Each row is a point. Any point is a mix of the corners, with weights that add up to 1. It lies inside the corners' shape when no weight is negative. Is each point inside? If not, which corners have a negative weight?
In the rows, zero is written as 128.

Corners:
(1): [120 115]
(2): [ 74 152]
(3): [196 119]
Points:
[154 135] -> outside (1)
[100 124] -> outside (3)
[ 89 147] -> inside
[113 126] -> inside
[188 120] -> inside

Corners:
(1): [105 155 129 126 145 155 129 158]
(2): [137 161 142 125 131 137 147 169]
(3): [146 139 132 108 149 138 138 116]
(4): [ 87 117 141  90   7 196 101 139]
(5): [163  87 105 114 160  80 145 145]
(6): [156  64 102  87 123  10 137 102]
(7): [139 163 101 171 155 147 132 143]
(8): [118 138 132 182 160 156 151 137]
(9): [136 151 147 154 147 161 104 153]
Points:
[153 116 112 143 160  94 136 123] -> outside (1, 2, 4)
[143 142 119 165 198 133 167 141] -> outside (4, 6, 9)
[134 110 130  98  92 115 139 140] -> outside (1, 7, 9)
[159 109 124  90 163  64 145 149] -> outside (4, 7, 8)
[123 127 130 129 127 137 134 150] -> outside (3, 7)
[129 146 129 146 158 135 127 134] -> outside (2, 4, 5)
[134 144 119 147 136 142 125 142] -> inside

Corners:
(1): [159  85 146 144  74 173 176 183 118 149  84 115  63  88 159  68  77  88]
(2): [103 101 148 220  91 177  88 134 177 182 130 114 169 101  92  79  70 166]
(3): [147 194 187 142 135  69 159  75 116 130 100  44 194 201 167 188 174  81]
(4): [143 114 119 150 104 111 126 102 154 114 163 158 189 162 143 169 108 145]
(5): [115 103 101 106 149 154 172 169 141 154 125 152 102 124 117  86 121 131]
(6): [147 139 113 181 196  95 114 158 129 120 159 158 111  72 171 146 120 138]
(7): [168 180 100 142  91  48 109 201 133 121 101 124  89 125 122 104  54 112]
(8): [119  95 113 111  63 160  82  98 195 110 112 100 128 154 187 161  78 128]
(9): [106 150  85  81 108 146 118  57 107 140 101 102  85 177 141 101 105  26]
(10): [ 97 170 159 130  81 143 161  99 130 110 117  96 173 134 125 104  73 167]
(11): [162 109 111 176 141 106 160 165 120 122 154  68 111  86 129 135 126 181]
(12): [128  66  57 169  54 181  96 165 181 119  64 125 171  61 145  51  30  64]
(13): [186 137 116  88 151  98 121 125 111 150 133  71 112  95 144  96  88 132]
(14): [103 110  99 126 164 134 113 158  82 135 153 114 157 103 148 159  90 150]
(15): [189 159 120  86 188 142 136 138 153 131 182 113 125 163 140 183  92 161]
(16): [115 108 167 192 140 115 163 100 168 167 162 108 159 159 110 157  81 147]
(17): [124 138 157  77  82 103 145 162 106 146 153  60 122 143 129  76  60  68]
(18): [133 159 132 144 146 153 198  77 139 203 129 135 163 144 205 199 185 130]
(19): [164 110 115 115  74 108 104 105 207 151 132 146  90 109 112 161  79  94]
Points:
[124 125 132 145 125 137 144 125 132 138 136 100 146 128 139 123  99 139] -> outside (7, 19)
[154 111 116 152 135 122 135 158 148 154 155 135 132 109 125 125  85 144] -> outside (3, 8, 9, 10)
[130 137 121 126 107 128 130 149 135 135 140 121 117 123 132 122  84 139] -> outside (3, 12, 13, 16)
[131 129 130 140 136 118 141 152 121 115 145 108 153 134 148 145  94 139] -> outside (2, 9, 13, 18, 19)
[141 138 136 134 126 119 139 124 138 147 137 107 131 139 141 142 107 130] -> outside (12)
[127 147 133 142 114 113 113 114 138 124 130  86 141 143 132 135  87 106] -> outside (1, 4, 5, 13, 18)
[145 111 127 139 119 121 119 122 144 133 144  99 134 126 135 132  89 112] -> outside (5, 7, 10, 18)
[141 129 132 122 126 122 145 127 132 151 138 103 128 146 139 141 108 123] -> outside (6, 10, 12)
[144 131 126 131 124 116 132 129 142 150 134 113 116 134 137 135 103 118] -> outside (10, 12)
